Each row is a point. Any point is a mix of the corners, with weights that add up to 1. It lies inside the corners' shape when no weight is negative. Say inside or outside, and name the corners with a negative weight.

Corners:
(1): [-0.54 +0.03 -0.03]
(2): [+0.28 +0.07 +0.04]
(3): [+0.10 -0.89 +0.47]
(4): [+0.08 +0.28 +0.22]
Points:
[+0.19 -0.15 +0.16] -> inside
[+0.08 -0.44 +0.35] -> inside
[+0.06 +0.14 +0.23] -> inside
[+0.24 +0.04 +0.06] -> inside

Corners:
(1): [+0.15 -0.34 +0.01 +0.35 +0.34 +0.45 -0.19 -0.87]
(2): [-0.26 +0.36 -0.19 +0.05 -0.35 -0.85 +0.32 +0.05]
(3): [+0.01 +0.09 +0.40 -0.22 +0.62 -0.10 +0.05 -0.56]
(4): [-0.09 +0.28 -0.02 -0.57 -0.44 -0.08 +0.04 +0.21]
(5): [+0.07 -0.01 +0.22 +0.30 +0.01 +0.74 +0.25 +0.36]
(6): [+0.43 +0.54 -0.28 -0.38 -0.50 -0.32 +0.34 +0.11]
(7): [+0.21 +0.06 -0.22 -0.24 +0.67 -0.18 -0.55 -0.06]
(8): [-0.15 +0.80 -0.37 -0.29 -0.44 -0.38 +0.19 +0.14]
(9): [+0.34 -0.09 +0.67 +0.41 +0.42 +0.27 -0.49 -0.38]
Points:
[-0.06 +0.52 -0.14 -0.20 -0.16 -0.25 +0.11 -0.03] -> inside
[+0.10 +0.11 +0.04 +0.09 -0.01 +0.29 +0.12 +0.03] -> inside
[+0.04 +0.06 +0.08 +0.00 +0.29 +0.02 -0.12 -0.20] -> outside (6)
[+0.06 +0.04 -0.01 -0.01 +0.00 +0.07 -0.02 -0.29] -> inside
[+0.10 +0.03 +0.23 +0.01 +0.35 +0.05 -0.21 -0.28] -> outside (6)
[+0.06 +0.04 +0.16 +0.02 +0.26 +0.14 +0.03 -0.31] -> inside
[+0.20 +0.01 +0.25 +0.14 +0.42 +0.09 -0.22 -0.37] -> outside (4)
[+0.12 +0.18 +0.15 -0.18 +0.14 -0.25 -0.04 -0.03] -> outside (1, 8)

Corners:
(1): [-0.18 +0.04 +0.26 -0.53 +0.17 +0.20 +0.32 -0.54 +0.09 +0.06 -0.20 +0.39]
(2): [+0.07 -0.23 -0.30 +0.10 -0.10 -0.65 +0.10 -0.77 -0.34 -0.08 -0.22 +0.74]
(3): [-0.15 -0.29 -0.23 -0.19 +0.52 +0.23 -0.41 +0.13 +0.32 +0.56 -0.04 -1.23]
(4): [+0.03 +0.07 +0.00 -0.10 -0.09 -0.30 +0.56 -0.33 -0.46 -0.36 -0.01 -0.01]
(5): [+0.58 +0.19 +0.34 -0.23 -0.51 -0.23 -0.23 +0.25 -0.18 +0.06 -0.91 +0.36]
(6): [+0.53 -0.05 +0.17 +0.12 +0.24 +0.15 +0.16 -0.12 -0.13 +0.28 -0.20 -0.54]
(7): [-0.04 -0.31 -0.53 -0.25 -0.22 +0.24 +0.49 -0.22 -0.10 +0.22 +0.45 -0.20]
(8): [-0.48 +0.04 +0.41 -0.06 +0.07 +0.42 +0.45 +0.38 +0.30 +0.09 +0.28 -0.30]
(9): [+0.20 +0.15 +0.49 -0.53 -0.25 -0.18 -0.19 -0.08 +0.23 -0.20 -0.01 -0.02]
(10): [+0.13 -0.25 -0.10 -0.12 -0.28 +0.15 -0.06 +0.02 +0.11 -0.21 -0.61 -0.11]
(11): [+0.28 +0.13 +0.59 -0.50 +0.25 +0.11 -0.69 +0.02 -0.08 +0.05 +0.17 +0.20]
(12): [+0.58 +0.52 -0.13 +0.26 +0.33 -0.27 -0.26 +0.50 +0.03 +0.04 -0.17 -0.29]
(13): [-0.08 +0.27 +0.27 +0.00 -0.11 +0.98 +0.14 -0.34 -0.11 +0.39 -0.08 -0.53]
Points:
[+0.06 +0.00 +0.12 -0.04 +0.11 +0.14 +0.04 +0.01 +0.01 +0.11 +0.07 -0.34] -> outside (1, 5)
[+0.24 +0.00 -0.14 +0.05 +0.03 -0.41 +0.07 -0.08 -0.28 +0.02 -0.10 +0.06] -> outside (1, 9, 10, 13)
[+0.11 +0.07 +0.15 -0.21 -0.02 +0.03 +0.07 -0.08 -0.08 +0.05 -0.03 -0.08] -> outside (10)
[+0.16 +0.07 -0.08 -0.15 +0.00 -0.23 -0.05 -0.36 -0.18 +0.03 -0.11 +0.26] -> outside (6, 8, 10)
[+0.25 +0.13 +0.30 -0.16 +0.11 +0.08 -0.06 -0.01 -0.05 +0.04 -0.24 -0.17] -> outside (2, 7)
